Each row of a before or after table is a point. The points were changed in one or more steps. Then noise was added and the rows were shuffled. The steps act on columns, c1 being the first. Name the steps. A step turns or swaps two columns, mirrors them in a line or flattens them onto one, adds a multiple of one to another, or multiplies or shifts one. Angles are multiples of 10 degrees, from the lower column toward the higher: turns from -170 to 170, lines from 10 to 170 but not 90. Use the fewest steps. Two steps may share a column if one is a turn and the other turns, adds or multiplies; they go together, in the order done. Otherwise the lowest column goes first.

Before, 12 rows:
[[-48  55]
 [  4 -18]
 [-49  10]
 [ 17 -95]
 [-18  11]
 [ -9 -78]
 [ 19  30]
 [-11 -28]
 [ 10   5]
 [-18  30]
 [-10  29]
 [ 15  56]]
After (12 x 2):
[[ 49   7]
 [ -9 -34]
 [ -8  -7]
 [ 20 -25]
 [-10  16]
 [  0  29]
 [ 21  -4]
 [ 30 -23]
 [-49  83]
 [  5 -58]
 [-20  76]
 [ 64 -36]]
Steps: turn c1 and c2 by -160 degrees

Before, 8 rows:
[[ 12 -28  19 -26]
 [-63  31 -24 -14]
 [-44   2  11 -53]
 [-61 -21   3 -21]
 [ 22  10  16  95]
 [ 10  -4 -13 -42]
 [-23   7  28 -65]
 [-42 -18  33 -42]]
After, 8 rows:
[[-41 -17  28  47]
 [ 11  -4  44   3]
 [-62 -21  18   9]
 [-62  31  21 -18]
 [ 22  10 -94 -16]
 [-45   1  46  27]
 [ 12 -29  18  28]
 [-23   8  50  48]]
Steps: turn c3 and c4 by 110 degrees

Before, 8 rows:
[[-20   7  10 -15  37  -7]
 [ 15   3  -6 -18  -3  -1]
 [ 19 -28  20  -2 -12  19]
 [-28  17  11  28   7  25]
 [-17 -19  -3  26 -26  16]
 [ 22   3  -2  -7  -7 -21]
 [ 32 -38   2  32 -14  10]
 [-13   9 -17   8  14  11]]
After:
[[-10  22 -16   7  -3  10]
 [ 18 -66  20   1 -43  17]
 [-17 -47  -3  27 -51  13]
 [ 13   9  -7 -18  -2   1]
 [ 33 -95   0  34 -29  10]
 [-27  43  13  27 -33  23]
 [-20  21  11 -16  47  -9]
 [ 23   7  -2  -8  23 -23]]
Steps: multiply c2 by 2.5; add -1.5 times c6 to c5

Before (13 x 8):
[[  8  -7 -21 -24   2 -22  -3   6]
 [-11  -8   7  -8  10 -23  19  28]
 [ 16   5  12 -24  23   5  -7  -6]
 [ -9  -5  22   1   8  12  10  -6]
 [ -9  28   1 -19   4  -4  12  -7]
 [ -3  17  12  32   9  12  -2  12]
 [  1  26  18   2  32   8  16   2]
 [-13 -11  13  27  12   0   9 -11]
 [ 17  -4 -25 -15  12 -14  -5   5]
 [ -2  27  11 -19   4 -10  10  19]
 [  7   5   8 -23  -1  12   7  13]
 [ -4  -3 -95 -25  21   2   9  21]
 [-12  -5   9 -25  15 -15 -29  15]]
After:
[[-14 -11  11  27  12  -1  -7  -9]
 [-10  29   1 -20   4  -4  -3  -7]
 [-12  -8   6  -7  10 -23  27  13]
 [  1  28  19   1  31   8   7  -3]
 [ -4  -3 -93 -25  20   3  18  11]
 [-12  -4   9 -25  15 -16   5  20]
 [  7   4   7 -24  -1  11  12   5]
 [ 18   4  11 -24  24   5  -6   0]
 [ -8  -5  22   0   9  12  -2  -8]
 [ 10  -7 -21 -25   3 -23   4   3]
 [ 17  -3 -24 -16  12 -13   3   6]
 [ -5  16  11  31   9  11   8   9]
 [  0  28   9 -19   6 -12  18   8]]
Steps: multiply c7 by 0.4; turn c7 and c8 by -50 degrees

Before:
[[ -2  -4  26  10 -13  -5 -20 -22  36  -9 -15]
 [ 25  17   5  13  57   7  -5 -29   5 -29  29]
 [ 23  11 -10   8  21 -33 -12  -7  -2 -20  10]
 [ -1 -21  12  14 -35   1  21 -23  -6 -25  11]
 [ 11  -4 -76 -21 -20  12 -18 -13  11  25 -19]
 [-21  15  16  13 -24   4  48   6  25 -27 -14]
 [  0  21  23 -37  16  13 -20 -17  18 -39 -18]
 [ 22  12  -7  16 -23 -13  -6 -33  23 -40 -20]
 [  2  26  17  12 -33  10 -18 -28  -8  28 -10]
 [ 13  13  12   8 -33   5   0 -26  14 -31  71]
 [ 11  -4  -2 -23 -30   2  95  -2  13  23 -15]]
After:
[[ 24  11  18   8  15 -20 -11  -9  -1 -33  11]
 [ 11  -5 -10 -21 -30  21  95  14  13   1 -14]
 [-20  14 -23  13 -17 -27  46  15  23   4 -13]
 [  2  27 -27  12 -26  29 -13 -29  -9  11 -10]
 [ 13  14 -23   8 -28 -30   6 -26  16   5  71]
 [ 25  16  14  11  54 -28  -1 -28   5   6  30]
 [ 22  11   0  16 -25 -40   0 -33  24 -13 -21]
 [  0  21 -16 -36  23 -38 -16 -19  18  12 -16]
 [ -1 -21 -23  14 -29 -26  26 -19  -6  -1  10]
 [ 11  -6  65 -21 -44  26 -15 -15  10  11 -21]
 [ -3  -4 -29  10  -4  -9 -16 -25  37  -5 -13]]
Steps: mirror c3 and c5 in the line at 80 degrees; swap c6 and c10; turn c7 and c8 by 10 degrees

Before (9 x 12):
[[-33  12   1 -55   3 -36  37  33 -47 -73   5   0]
 [ -5  10 -86 -18  10  95   8  -6  29 -31   7 -11]
 [-18 -64 -25  32  30  17  -5  38 -20  22 -52  31]
 [ 35 -23  23 -13 -57 -19   8 -34 -41 -29   2 -20]
 [-37  15 -12   7   1   7  -8 -37 -20 -34  -8   5]
 [ 56 -28  -1  45 -14  49  20  22  57  10  -6 -18]
 [ -6   6  23  30 -10  27 -49  34 -18  10   5  -2]
 [ 13 -12  -7  11 -27  19  53  33 -13 -20  23  16]
 [-33 -18  47 -36 -23  -8  -3  24  -7  12 -13  33]]
After (9 x 12):
[[-20 -56   3  39  28  18  -4  37 -13  31 -51  32]
 [ -6   3  -8 -32  11  96   8  -7  43 -14   6 -11]
 [ 11 -21   2  -3 -28  18  53  33 -10 -13  22  15]
 [-31   1   7 -91   3 -34  35  34 -48 -24   7   1]
 [-37  -1   4 -19   0   9  -8 -36 -17 -34  -8   3]
 [ 55 -34  -8  44 -15  51  19  25  56  -4 -10 -19]
 [ -7   2   5  30 -10  30 -50  35 -22 -16   5  -1]
 [-35   1   1 -20 -24  -7  -3  23 -15  36 -14  32]
 [ 34 -27   8 -27 -56 -19   7 -32 -44  -1   1 -19]]
Steps: turn c4 and c10 by -40 degrees; turn c2 and c10 by -30 degrees; flatten c3 and c9 onto the line at 100 degrees

Before, 14 rows:
[[ 21 -19  33   1 -34   3  17 -11  29  -5 -14   6 -36  32 -22  -6  10  25]
 [ 22  17 -18  -5  73 -27  26  23  17 -47   3  28 -26  31  -9  19 -25  -2]
 [  4  32 -27  -2   1   2  -2 -39  27   9 -24 -22  55  -8  13  12  25  -2]
 [ 16 -10  25 -11 -18   6  33  12  38   3 -26 -26  -9   2   3 -36  50  28]
 [ 28  34  30 -25 -30 -10  10   2  16 -20 -26 -16 -10  -7 -18 -10  17  16]
 [-22  47 -61 -26  23  15 -34  13  19 -10   3  -7   4   9  21 -15  19   4]
 [-21  55  10  17  32   6   8 -33  10   0  24 -17   9   5  23   6  16   8]
 [-20  31 -16 -17  18 -22   4  -4  21 -27  -5   5   1  13  57   1 -20  11]
 [ -7  16 -12   2  28   3 -14  -6 -14 -18 -10  -9   4 -13  38  28   7 -24]
 [ -1  -8   4 -45  49 -44  41  -4  39 -56  21  16 -66  39 -12  24  -2 -11]
 [  3  37 -27   9  20 -18 -19  14  25  26  20 -14   2 -21  33  33  -6  -5]
 [-31   7   1 -17  25  10  -4   0  29 -37  22 -11  29 -12  23  18 -23   3]
 [ 36  -5  55 -39 -16  19  18 -12  33   8 -37  24 -25 -18  -4   1  18  36]
 [ 20   0  23  -9 -40   4  35   5  31 -12 -13  41 -14 -27  -4  -6  25   6]]
After (14 x 18):
[[ -6 -22 -12   2  27  -2  -7  -6 -13 -20 -11  -7  -2 -13 -80  28   6  15]
 [ 21  29  25 -13 -18   8 -31  13  36   0 -27 -26 -11   7  28 -38  51 -12]
 [-18   5 -62 -29  22  12  19  14  18 -14   3  -9   8  12 -71 -17  18  44]
 [-33   4   2 -17  25  -5  -7   2  28 -36  20 -11  31 -14 -47  15 -23   7]
 [ 19  -2 -19  -2  75 -40 -18  23  15 -35   2  28 -27  34  40  21 -23  15]
 [  2  -6 -28   9  19  -9  -2  16  25  31  23 -16   3 -19 -80  32  -6  37]
 [ 33  34  54 -38 -15  21 -13 -14  33   1 -37  21 -25 -21  27   2  18  -2]
 [-21   7  11  16  34   4 -20 -33   8  -2  23 -15   6   7 -34   6  17  56]
 [ 20  25  32  -2 -33   0  -3 -11  32  -9 -14   4 -36  33  54  -4   8 -19]
 [  3  -3 -26  -4   2   6  -9 -39  27   9 -24 -20  55  -9 -23  12  25  34]
 [ 24   5  21 -10 -41  -2 -29   4  32 -13 -11  46 -16 -25  41  -5  24  -2]
 [ 26  16  31 -24 -29 -15  -1   3  13 -12 -30 -16 -13 -10  38 -10  18  31]
 [  2 -14   2 -41  51 -60 -30  -5  42 -38  22  17 -66  43  62  25   3  -7]
 [-20  13 -18 -19  17 -31 -32  -2  27 -16  -7   6   1  14 -96   4 -21  30]]
Steps: swap c2 and c18; turn c6 and c10 by -20 degrees; turn c7 and c15 by 150 degrees; multiply c15 by 2

Before:
[[ 18 -13  -6  23 -20   1   8  35 -42 -33  18 -39  48  19  18 -18   7   4
  -15  -1]
 [-19 -23   7  26 -11 -19  17  23 -20  -5   6   3   0 -11 -20  -6  19 -37
  -37  17]
 [ 22  14  16  23 -19 -20  12 -10 -20 -16  -1 -23  12  20 -17  19 -10 -27
   -9 -20]
 [ -7  24  22 -28  18 -26  -9  16 -10   0   5 -31  48  21   1  18 -17 -11
   -7 -16]
 [ 21  -4  20  17 -22  13 -10   2   7   1 -22   2  -2   7 -22 -33 -10   6
   -9   3]
 [ 14  23 -16  10  22   0 -28  -8  -1  27 -27 -30  -8  22   2 -15  34  11
    9  38]
 [ 26 -23 -23  18 -12   3  18  36   7 -17   1  -5  24 -41   9 -10 -23  -3
   -7   9]
 [ -8  20  17 -33 -16   6  27  11 -37 -25 -28   6 -14  -2  -6  19 -22 -15
   -3   6]
 [  0 -23   9  25  -9   5  30   0  -2 -15  12  14  47  -4  -6 -30  37   8
   27  -7]
 [-29 -38   4 -27  28 -34  35 -13 -24  19 -11  13 -13 -38  30   6  -9 -17
  -10 -16]
 [-26  -3  22  12  -6  -1 -31  22  21 -29  12  19  21 -13   9 -13  32 -11
  -14  14]
 [-28 -11  10   8  24  23 -11 -26   6  19  10   5  39 -29  10   5 -26   8
  -26 -14]]
After, 12 rows:
[[ 14  14 -17 -18  22  -1 -28  -4  -6 -27 -27 -30  -9  24  18  -8  35  10
   10  40]
 [ -8  18  19  25 -14   7  27  67 -64  25 -29   6 -14  -1  11  31 -20 -13
   -3   7]
 [-28 -14   9   3  24  24 -11 -31  -5 -19  11   6  39 -29  -1  -9 -27   9
  -26 -15]
 [ -7  17  22  23  17 -25  -9  29  -9   0   4 -29  48  21  19  25 -17 -12
   -7 -16]
 [-26 -11  21 -15  -5  -2 -31 -16  56  30  13  18  20 -12   3 -10  31 -10
  -14  14]
 [-20   2   6  -9 -10 -19  17  51 -25   6   7   3   0 -12 -32 -26  19 -37
  -37  19]
 [-28 -48   3  12  26 -35  34  28 -53 -19 -11  15 -12 -37 -11  25  -9 -17
  -10 -14]
 [ 22  23  15  15 -19 -20  13  24 -45  16  -2 -24  11  21  -1 -26 -10 -28
   -8 -21]
 [  0 -11   8 -34  -7   6  30   1  -4  14  11  14  47  -3 -20 -21  37   8
   27  -7]
 [ 24 -21 -22 -14 -11   4  18  17  37  17   1  -5  24 -40 -11 -15 -23  -4
   -6  10]
 [ 20  15  21 -36 -21  12 -12  -9  12  -2 -20   2  -4   6 -17 -11 -11   7
   -8   3]
 [ 17 -22  -7 -21 -21   1   9  97 -59  33  18 -39  49  19   1 -19   7   4
  -16   0]]
Steps: turn c2 and c15 by 50 degrees; turn c4 and c16 by -100 degrees; multiply c9 by 2.5; turn c8 and c9 by 40 degrees; multiply c10 by -1
